Each row of a before or after table is a point. One or more steps were done to the points. Then noise was added and the rows were shuffled. The steps act on how far a point lies along the listed directions, d1 being the first. What was done? A step turns or swaps two directions, mirrors them in a line or flattens them onto one, adds a multiple of one to another, or multiplies one. Angles are multiples of 10 degrees, from the lower direction toward the higher: turns from -170 to 170, lines from 10 to 170 but not 90. Use the fewest steps. Two steps may share a direction if one is a turn and the other turns, adds or multiplies; they go together, in the order done. Otherwise the lowest direction goes first.

Directions:
(1): [ 52 -24  47]
(2): [  3 -65 -36]
(3): [-53 -27  45]
Before:
[[ 17   0  13]
 [ -9  -5  -7]
 [  9   3   8]
 [-12 -10  -5]
 [-19  -2  -7]
 [ -1  -9  -5]
 [-11   8  -5]
 [ 11  -9  28]
 [-12   1  -1]
 [-16 -48 -31]]
After:
[[  10   15   -1]
 [   4  -23  -12]
 [ -13   -2   31]
 [ -19    6   16]
 [  14  -22  -11]
 [ -10   11   12]
 [  22 -121  -71]
 [  19   -5   -9]
 [  11    2    2]
 [  10  -14  -12]]
Steps: swap d1 and d3; multiply d2 by 2.5

Directions:
(1): [-86   8   8  13  55 -21]
(2): [ -3 -65 -13  15 -27 -76]
(3): [  5  19  67  75 -24  -5]
(4): [-38 -32  60 -54 -41  23]
(5): [ 47   1  53 -35  58 -39]
(6): [ 12 -74   4  31  41  53]
Before:
[[  38   48   21  -64   29   16]
 [ -37   26  -58  -10  -12  -81]
 [  12  -38   13   12  -20   44]
 [  79   23  -27  -11   52   53]
 [  19  -41  -35  -47   16   44]
 [ -68   51 -115   38  -27  -20]
 [  10    9    5  -26    6  -78]
 [  45  -36  -49  -33  -58   38]]
After, 8 rows:
[[ 60  -2 -43 -39 -77  10]
 [-92  88  -1  24 -25  46]
 [-69  66  53  -6 -32   4]
 [-18  33  69 -13 -13 -16]
 [ 24 -51 -34   0 -13  22]
 [ 85  39 -51 -27  28  31]
 [ 59  30 -14  10  13 -41]
 [ 24   1 -60 -53 -15 -16]]
Steps: multiply d1 by 1.3; swap d2 and d4; turn d3 and d6 by 60 degrees; multiply d5 by 0.7

Directions:
(1): [ 30 -18  68  80  21 -25  18 -34]
(2): [-50  24  67  12 -63  29   7  47]
(3): [ 18 -45  47 -44 -17  30 -73 -43]
Before:
[[-48  28  50  68 -18 -19  50   9]
 [-40  42  34   6 -68  -2  24  39]
 [-39 -17  11 -50 -75  44 -34  34]
 [-12  36  41  12 -43  14 -47  22]
 [ 32 -26 -22 -61  18  14 -48  -6]
 [-10  15  57 121   8 -27  87  18]
 [ -5  40 -72  17  21 -53  29  -3]
 [-62  19  35 -34 -64  12  -2  29]
 [-51  27 -16  -4 -46  27 -30  55]]
After (9 x 8):
[[ 19  13 -71  -9  37 -54  -7 -36]
 [-29  27   3  70  15 -46  61   2]
 [-20  55  24  30 -36   1 -17  41]
 [ 16   5  12 115  42 -47  84  -8]
 [-47  41 -46   8 -29  19  -8  65]
 [ 10 -24  10 -62  -9  27 -56   3]
 [-51  14  -2 -22 -74  34   3  57]
 [-69  39   5  -9 -51 -10  39  45]
 [-31  51  -7  22 -37 -25  54  44]]
Steps: turn d2 and d3 by -40 degrees

Directions:
(1): [-26  16  15 -60  60  78 -27   5 -39]
(2): [-21  -7  28  74  33  32  -8 -86  20]
(3): [  5 -27  82  30  11  28  20  75  37]
(4): [-17  30  -7 -41 -56  54  42 -24  73]
(5): [-30 -98  25 -33 -41   3  22 -30 -38]
Before, 12 rows:
[[ 15   6  19  23  -8  12   1  -3  15]
 [ -8 -13   5  -1 -27   2  39   9  18]
 [ -8  16 -17 -26 -65  23  41  -7  62]
 [  1   1  -9  14  48   7 -30  12 -33]
 [  2  23   3 -14 -20  30  24  17  37]
 [  8   4 -14 -16 -22  -1  10  26  -4]
 [-15   6 -17  -9  37  22 -23 -13 -37]
 [ -2  -5 -26  31  28 -11 -35  -9 -21]
 [  8  26  14 -10 -14  -2  13  39  39]
 [ 14  13   4  -4 -20  38  15  18  32]
 [  5  39 -16  17   9 -25 -26 -26 -19]
 [-13  19   6 -30 -58  23  24 -19  39]]
After:
[[ 26  51 -37  16  34 -12 -38  61   5]
 [ -8  -7   0  78 -45  -8  30 -74  69]
 [ 10 -46  25  21 -32 -13   9 -12 -11]
 [-12  77 -14 -50 103  82 -50  45 -41]
 [-12 -54  29   8 -20  46  16 -31   0]
 [ -1   9  -7   2 -32  13  18  -2  26]
 [-16 -60  -4  22 -57 -27  48 -47   6]
 [-17  12  18  41 -25   5   4 -70  29]
 [ -7  24  -5 -49  64  51 -34  61 -38]
 [-21 -35  35  10  -8  41  25 -34  11]
 [-20 -54  44   2 -47   1  33 -16  31]
 [ 42 120 -11  53  39 -30 -30  59  34]]
Steps: multiply d1 by 3; turn d2 and d4 by -70 degrees; turn d3 and d5 by 70 degrees; multiply d5 by 3

Directions:
(1): [ 12 -52  59 -84 -17 -42  55  31  41  -1  33  -7]
(2): [ 76   5   9  69   8 -37  75  -7 -10   4   8  65]
(3): [  1 -13 -12 -17  67   7  33 -93  13 -80   9 -29]
Before (9 x 12):
[[ 22  24 -29  32  14   0  22 -20 -15   2   3  41]
 [-21  16 -37  18  31  18  -7 -56 -16 -22   5 -14]
 [ 15 -30  11 -10 -16 -37  24  37  17  33   8   7]
 [ 18   0   8  27  -2  -9  16  23  -9  12  -3  18]
 [ 29   7  -1  24  -1  -7  18  24   3  20   1  18]
 [ -1  19 -31  33  17  20  -9 -22 -12 -17 -23   4]
 [ -9  38 -26  27 -14  24 -30  -6  -3  27 -18  15]
 [  0  39 -46  50  22  41 -22 -18 -34 -19  -8  11]
 [-48  40 -25  -4  17  36 -61 -46 -17  -9 -20 -42]]
After, 9 rows:
[[ -99    1   25 -124  -49   24  -99   48   20   41   -7  -86]
 [  -1  -10   26  -59  -18  -10   19    4   37   10   14   -4]
 [  69    7    5   38   -8  -40   83   15   -1   26   22   81]
 [  48   -8   14   41   17  -29   62   -5  -11  -10    9   38]
 [  10  -11   12  -12  -27  -14   22   43   13   24   -5   19]
 [  32   -8  -30   40   42  -18   33  -46    0  -18   -3   10]
 [ -24    3    4  -21  -44   -6  -20   49   -7   53   10    2]
 [  21  -15   31  -36  -33  -15   29   67    9   26   26   20]
 [  62   -3    3   42   24  -23   67   -8    8   -7    8   33]]
Steps: turn d1 and d3 by 150 degrees; multiply d2 by 2.5

Directions:
(1): [  21  -42    3  -28  -40   22   51  -44  -27    0  -58 -101  -28  -34]
(2): [ 20 -93 -42 -25 -21 -13 -42  48  -8  44  26 -14  80 -29]
Before:
[[   9   -3  -26    1  -39   13   13    0   -5    5  -15   -8   25   11]
 [  17  -49  -30    5   37  -26  -87   97   39   24   77  101  118    7]
 [   8  -32  -14   -8   -6    1   17  -12   -1    9  -25  -32    8  -14]
 [ -17   19   16   12   21  -16  -13   15    8   -7   33   48  -13   20]
 [ -22   24  -19   -1    6   -1  -24   -3   18  -13   -5   25   -6   12]
 [ -12  -11    6   -5  -11   10   18  -21    0    1  -22  -12  -31  -18]
 [  15  -44    2  -25  -57    6   50  -60  -60   13  -63 -121  -11  -22]
 [   3  -18   22  -23  -30   32   47  -41  -25   11  -47  -71  -24  -33]
 [ -14   13  -11   20    3    7  -30   25   10    2   35   25   28   10]
 [  22  -65  -19  -16  -46    0    5   -3  -16   32  -20  -58   14  -36]
 [ -13   -1  -14   -5    7  -21  -31   20   31    8   31   40   17   27]
 [   8  -38  -16    9  -27    9   16  -12    9  -27    6  -27  -24  -12]
 [   8  -23   28  -31  -19   22   38  -62  -10  -21  -59  -90  -40  -27]]
After (13 x 14):
[[-12  29  16  -8  -6  -2  23 -34  17 -18 -18 -12 -47  23]
 [ 16 -98 -43 -20 -37 -30 -49  40 -39  58  26 -31 103 -16]
 [ 10 -51 -29   8 -24   0  -6  10  13 -17  26  -5   4 -11]
 [  8 -78 -21 -28   1 -19 -66  41  14  26  38   9  79 -20]
 [-11 -29 -12  -2  -4  -6 -20  14   7  21  11  25   9 -16]
 [-15  34  29  11  17  -5  12 -12  -1 -21   9  25 -46  17]
 [-23  31 -15  -1   5   1 -13 -15  19 -15 -14  15 -17  10]
 [  7 -41 -22  -7  -3  -6   2   4   2  15 -12 -16  25 -14]
 [ 14  -3 -27   0 -36  13  13  -2  -6   4 -15  -7  28   9]
 [ 21 -65 -23 -15 -44  -3  -1   4 -17  35 -13 -53  20 -34]
 [-13  39  11  18  -5  24  17 -20  -1 -20  -7 -19 -28   7]
 [ 21  53  60   0  -1  46 105 -89  -3 -64 -94 -77 -99  -5]
 [  1 -62 -18 -20 -13   2 -34  39  -9  50  30   8  72 -26]]
Steps: swap d1 and d2

Directions:
(1): [ 38  95 -49  39  11 -56 -13  76  -7  24  15  44 -53 -32 -42 -19  10  32]
(2): [-61  27  60  59 -30  21 -83 -11 -20  33 -25  14   6 -74  57  -4  48   6]
(3): [ 20 -22  41  34  19  10 -50  32 -23   8 -59  60   4 120  -8  33   2  49]
(4): [ 28  27 -44  24  78  32  21 -27 -67 -67 -93   1  -3 -21  27 -18  19 -40]
Before:
[[  12  -27   49   29   -6    8  -22    2    6  -15  -26   22   12   95
    -1   26   -7   44]
 [  11   19   12   61   21   14  -17   12  -32   -5  -71   34    8   23
    35   14   39   11]
 [  36   29  -63  -43  -17  -20   52   29   11  -16   50  -38  -27  -58
   -14  -43  -29  -21]
 [  -6   -6   28   27   -2   10  -49   17    5    5  -11   -1    9   39
    -9   53   16   33]
 [  27  -10   74   29  -26   -3  -77   53   -3   46  -19   67    8  105
   -15   35    5   88]
 [ -36   31  -20    3  -19  -20   30  -38   -9   20   41  -28   15 -119
     4  -19   -2  -11]
 [  34   53   -1   33   44   11  -15   32  -46   11  -76   48    5   -1
    19  -19   46    8]
 [  20   13   24   40   56   31  -24  -25  -58  -39  -73   13  -10   25
    -1   -2   22  -17]
 [  -4   54  -26  -14  -21  -46   19  -13   13    5   44  -18  -20 -110
     0  -10    6  -10]
 [  -6   33  -52  -12   10  -41    5   -2    9    3   27   -9  -34  -87
   -12   -6    3  -10]
 [  -6  -45   38    2  -18  -14  -17    6    8   30    7   30    1   54
    -5    9  -17   31]]
After, 11 rows:
[[ -11   16   45   64  -19   -5  -44   33   -2   35  -24   39    9   18
    26   23   37   35]
 [ -11  -16   27    5  -23   -3  -34   19   27   12   28  -14    7   39
   -22   55    3   30]
 [  18   79   24   55    2  -17  -56   70  -24   63  -35   66  -12  -10
     4  -17   56   43]
 [  -5  -60   26  -17  -17  -19    8   -3   22   24   26    8    4   54
   -11    8  -30   19]
 [  64   71  -87   -7   31  -17   42   42  -32  -43   -7  -11  -43  -64
    -9  -51  -15  -18]
 [ -22   47  -35    6    2  -20   41  -34  -24    5   23  -29    8 -124
     4  -23    0  -20]
 [   0  -53   59   12  -29    7  -15   -5   29   -6    3    4   21   98
    -2   29  -20   43]
 [  14   75  -75   15   30  -54   -2   25  -13   -6    2   15  -53  -94
   -21  -15   14   -6]
 [  22   94  -57    2   11  -58   23    8  -10   -9   22   -3  -39 -119
   -14  -23   13  -14]
 [  34  -10   48   -7  -54  -37  -43   70   41   65   52   43    2   87
   -54   27  -19   91]
 [ -18    2   77   51   11   30  -69  -17  -33    7  -47   24   -3   24
    12   11   29    7]]
Steps: multiply d1 by 2; turn d2 and d4 by -40 degrees; turn d3 and d4 by -30 degrees
